Each point is reached from the start by the listed moves, each made once or not at all, plus a little noise. Is the number of moves made odd or even? Then give how often each move was made.

Moves:
(1): 6.1 -0.1 1.2
(2): -1.4 3.7 1.3
(3): -1.1 -2.4 5.0
Start: 1.3 1.4 -0.4
Points:
0.0 5.1 0.9 => odd (0, 1, 0)
-1.3 2.7 6.1 => even (0, 1, 1)

Moves:
(1): 2.1 -0.4 -1.0 5.2 -0.5 0.8 0.3 0.6 3.6 -3.2 -0.7 -1.2 -3.0 2.6
(2): 4.0 5.2 1.7 -0.8 -1.4 -1.0 -3.2 3.9 -1.1 1.5 1.3 2.0 2.0 0.3
(3): 1.2 -1.9 2.7 1.6 2.9 -2.8 -1.9 -0.5 -0.3 -0.8 2.4 -0.5 2.5 -2.6
(4): -0.1 -1.2 -1.1 3.7 -2.9 -1.9 1.3 4.0 -2.6 1.4 0.4 1.1 2.0 0.0
(5): -0.5 2.2 -1.9 -1.9 3.7 5.5 0.6 4.4 2.9 2.8 -3.2 0.3 0.8 1.7
(6): -1.8 0.1 5.2 1.2 -0.2 2.3 1.8 -3.4 2.0 1.5 0.2 1.6 -0.9 1.3
(7): -0.9 1.5 -0.2 -2.5 -0.2 -2.4 3.6 3.6 2.1 0.7 0.7 1.4 -1.1 -1.0
(8): 3.2 -1.1 1.3 -2.7 0.1 -0.8 1.1 1.6 -0.4 0.6 -1.1 0.8 -1.6 2.9
(9): 0.4 -3.5 -1.5 -0.5 -1.9 -3.1 -0.8 -0.6 5.1 2.6 -0.2 -3.2 1.8 1.0
(10): 3.8 -1.0 -3.9 1.3 -0.2 1.0 1.7 -3.6 -2.7 2.9 -2.2 0.3 -0.2 1.3
(11): 1.7 -1.0 -3.0 -0.6 -1.2 0.3 0.7 -0.1 0.8 0.0 7.0 1.1 1.1 2.6
Start: 1.5 0.1 2.7 -2.7 -3.4 0.1 -2.8 -1.7 1.0 0.9 -0.9 1.4 2.8 -2.8
Points:
9.0 0.6 1.9 4.9 -10.9 -4.1 2.1 2.7 7.3 8.4 -1.2 3.1 3.3 2.7 => odd (1, 1, 0, 1, 0, 1, 1, 0, 1, 1, 0)
6.7 4.2 8.5 6.6 -2.1 3.0 -4.0 7.2 5.4 4.3 -0.7 5.1 6.1 0.3 => even (1, 1, 1, 1, 1, 1, 0, 0, 0, 0, 0)
13.4 2.6 -1.3 1.2 -3.9 -3.8 -2.0 2.0 3.6 1.9 7.5 4.6 4.0 0.1 => even (1, 1, 1, 0, 0, 0, 1, 0, 0, 1, 1)
